Each row of a before or after table is a point. One or more steps were done to the points. Then noise was added and the rows were shuffled. The steps act on columns, c1 being the first. What was done? A step turns or swaps two columns, mirrors them in a line or flattens them onto one, adds a multiple of one to another, or multiplies or shifts one. Angles are multiples of 10 degrees, from the lower column toward the higher: turns from -170 to 170, lines from 10 to 170 but not 90. Use the fewest steps. Two steps may share a column if one is a turn and the other turns, adds or multiplies; they go together, in the order done. Otherwise the lowest column goes first.
In the rows, zero is written as 128.

Before (14 x 3):
[[142 113 118]
 [152 114  86]
 [ 98 131 192]
 [168  71 160]
 [171 150 206]
 [161  84 144]
 [ 91  92 105]
 [204 153 153]
 [162 154  57]
 [ 99  99 129]
 [108 151 160]
 [164 136 125]
 [110  93 152]
 [ 93 118 111]]
After (14 x 3):
[[100 130 174]
 [164 137 126]
 [ 99 100 131]
 [206 154 144]
 [110  93 142]
 [160 153  78]
 [162  84 143]
 [141 115 121]
 [154 115  98]
 [108 151 149]
 [170 150 182]
 [ 95 117 115]
 [ 90  93 112]
 [168  72 152]]
Steps: multiply c3 by 0.7

Before (8 x 6):
[[ 97 134  92 149 113 143]
 [109 110 124 155 162 115]
 [106 129  83  68  85 177]
 [185 164 156  71 152 118]
 [120 112 162 145 132  97]
 [172 117  90 164 110 155]
 [120 193 143 125 108 174]
 [174 214 115 115  88 132]]
After (8 x 6):
[[114 110 122 155 162 111]
 [ 96 112 162 146 131 125]
 [141 214 114 115  90 173]
 [127 163 155  73 153 185]
 [173 130  84  70  84  99]
 [172 192 144 125 109 114]
 [162 118  89 164 109 168]
 [137 135  92 149 114  96]]
Steps: mirror c1 and c6 in the line at 40 degrees

Before (8 x 9):
[[ 96 135 185 109 109  78 153 207 181]
 [ 93 128 170  96  85 101 107 115 123]
 [137 122 118  98 140 165 150 122 147]
 [123 163 176 134 163 130 117 143 137]
 [116  88 143 197  96 160  84 121 101]
 [131 125  90 128 129 100 141 124 109]
 [135  69 190  92 160 146 151 110 195]
 [194  78 145 145 142 174 182 124 140]]
After (8 x 9):
[[120 126  92 131 116  92 119 110 126]
 [101 166 175 133 120 144 148 140 141]
 [149  79 145 152  55 180  80 136 122]
 [143 134 166  89 186 110 133 121 117]
 [156  90 142 213 170 165 158 101 124]
 [116 122 116  90 109 164 115 148 118]
 [104  63 188  80  97 164 113 194 111]
 [116 131 187 103 168  95  98 183 209]]
Steps: turn c5 and c7 by 160 degrees; turn c1 and c5 by -50 degrees; add 0.3 times c3 to c6; multiply c4 by 1.3; swap c8 and c9
